Each row is a point. The ring and each string are closed loops that go straight from each point to the next, and from the last back to the first. Before rounding, they use only three directions, however many columns there are. How many times does the string pass through the ring? Passing back the other way cancels.
(in the rows, 128 means zero)

Ring:
[[129 136  97]
 [113 146 104]
 [102 149 118]
 [ 91 138 146]
 [ 89 123 161]
 [ 93 101 172]
 [113  87 167]
 [136  89 149]
 [152 105 120]
 [148 117 106]]
String, 24 rows:
[[ 94 165 118]
 [ 96 167 116]
 [138 172 117]
 [137 141 127]
 [106 129 122]
 [132 143 116]
 [154 160 100]
 [124 143  82]
 [105 121  88]
 [112 115 110]
 [127 121 120]
 [166 139 118]
 [172 131  85]
 [131 111  84]
 [120 113 100]
 [ 99 109 109]
 [112 126  81]
 [133 149  80]
 [140 156  95]
 [ 93 150  90]
 [ 73 136 106]
 [ 94 119 128]
 [127 136 129]
 [126 164 121]]
Times through: 2
String, 17 rows:
[[139 122 123]
 [164 138 103]
 [141 146  77]
 [ 89 141  78]
 [ 79 123 115]
 [109 133 126]
 [ 65 135 131]
 [ 71 149 151]
 [105 144 164]
 [120 126 153]
 [ 88 101 150]
 [ 60  66 183]
 [103  65 186]
 [151  99 157]
 [147 122 137]
 [115 105 134]
 [119  98 123]]
Times through: 1

Ring (8 x 4):
[[141  96 142 127]
 [125 106 128 143]
 [110 136 128 150]
 [105 161 149 140]
 [108 165 171 124]
 [123 149 192 104]
 [141 128 190  97]
 [152 107 170 105]]
String:
[[109 150 221  92]
 [118 133 195 104]
 [118 123 179 114]
 [138 138 168 113]
 [156 138 179  98]
 [162 118 193  86]
 [150  97 191  92]
 [130 103 174 112]
 [133 126 159 120]
 [136 131 155 122]
 [129 109 159 122]
 [131 104 154 124]
 [141 129 146 125]
 [145 108 128 134]
 [141 129 137 131]
 [124 117 143 134]
 [104  99 140 144]
 [ 95 100 112 166]
 [112 133 109 161]
 [127 148 129 143]
 [124 139 148 132]
 [108 136 150 137]
 [ 88 146 149 147]
 [ 92 178 145 148]
 [118 181 149 135]
 [130 157 154 126]
 [124 140 161 124]
 [105 146 179 120]
 [ 93 153 204 110]
 [118 165 198 103]]
Times through: 1

Ring:
[[174 154 153  93  96 120]
 [174 145 144  92 111 133]
 [166 127 121 105 127 143]
 [154 108  92 126 140 149]
 [127 100  88 158 152 149]
 [113 108 105 170 154 147]
 [108 125 135 170 146 139]
 [126 143 152 147 123 126]
 [161 154 154 108  97 117]]
String:
[[189 146 127  85  84 115]
 [197 168 169  63  83 118]
 [172 160 175  86 112 134]
 [149 142 155 116 130 141]
 [150 130 127 124 125 136]
 [179 123 100 100 108 131]
 [176 120 105  98 126 145]
 [150 118 123 119 154 160]
 [141 118 120 132 149 153]
 [146 121 114 131 134 142]
 [130 118 123 144 152 151]
 [123 102  99 158 164 158]
 [125 117 120 152 152 149]
 [149 110  87 136 126 135]
 [125  96  75 166 146 144]
 [ 92 102 106 194 170 153]
 [ 77 110 128 205 175 152]
 [ 69 125 158 206 177 151]
 [ 90 136 167 181 160 146]
 [135 131 132 141 129 134]
 [150 129 114 131 111 124]
 [137 146 146 139 108 117]
 [139 158 167 131 102 114]
 [137 155 173 129 117 126]
 [147 144 149 123 117 128]
 [162 138 129 113 106 124]
 [159 140 136 114 111 127]]
Times through: 4
String, 26 rows:
[[ 82 119 144 193 176 156]
 [ 86  99 106 199 178 157]
 [118  90  71 174 155 148]
 [143 111  94 141 131 138]
 [134 120 118 143 139 142]
 [139 122 119 138 134 140]
 [129 124 128 146 143 144]
 [ 98 100 105 185 174 158]
 [ 90  95  95 198 174 155]
 [105 103  95 184 153 143]
 [ 75 123 150 202 172 149]
 [ 78 139 178 191 165 146]
 [ 95 147 175 177 140 131]
 [142 141 136 136 106 117]
 [145 156 159 128  97 111]
 [137 167 188 127 107 118]
 [145 164 180 119 105 119]
 [175 167 161  95  72 100]
 [169 147 134 106  90 113]
 [160 135 121 117 106 123]
 [151 132 126 125 118 130]
 [133 147 160 137 124 130]
 [111 152 182 155 137 134]
 [138 132 133 137 128 135]
 [135 126 120 145 126 131]
 [127 130 139 147 140 141]]
Times through: 2

Ring, 10 rows:
[[115 102  88 165 124 105 145 141]
 [106 111  93 128 119 132 162 142]
 [100 123 107  96 120 151 174 139]
 [ 95 133 130  88 142 150 175 124]
 [ 97 134 141 101 157 136 168 115]
 [110 132 152 129 165 107 147 109]
 [123 130 153 145 157  89 130 112]
 [140 119 139 168 135  71 112 125]
 [140 112 125 179 129  70 112 130]
 [129 102 101 186 127  79 124 136]]
String:
[[149 130 169 168 147  56  98 113]
 [156 126 162 173 134  52  92 120]
 [162 126 155 163 114  59  91 131]
 [135 123 133 140 119  95 125 133]
 [122 118 124 147 134 100 136 129]
 [123 102 108 200 152  69 124 124]
 [131  96  99 214 140  60 115 131]
 [134  91  87 219 129  60 113 138]
 [134 104  98 170 108  88 124 145]
 [128 114 110 142 111 106 136 142]
 [116 115 114 146 134 107 144 131]
 [107 104  95 167 142 104 150 131]
 [102  97  71 160 125 120 161 144]
 [107 110  81 115  99 145 167 154]
 [117 124 110  93  96 145 159 149]
 [112 123 115 108 116 134 158 138]
 [105 119 112 125 136 127 160 130]
 [ 90 123 107  98 135 154 182 132]
 [ 86 135 117  58 126 179 195 134]
 [ 96 140 131  58 124 170 183 132]
 [110 137 136  80 122 146 164 131]
 [114 125 128 121 135 119 150 128]
 [100 121 125 137 161 116 159 116]
 [ 89 129 139 127 183 122 168 104]
 [ 91 133 151 126 190 118 165  98]
 [107 140 163 114 170 114 152 104]
 [121 137 156 114 145 111 141 117]
 [117 123 130 136 141 107 143 124]
 [114 121 137 160 164  90 137 113]
 [130 127 159 170 167  67 116 106]]
Times through: 5
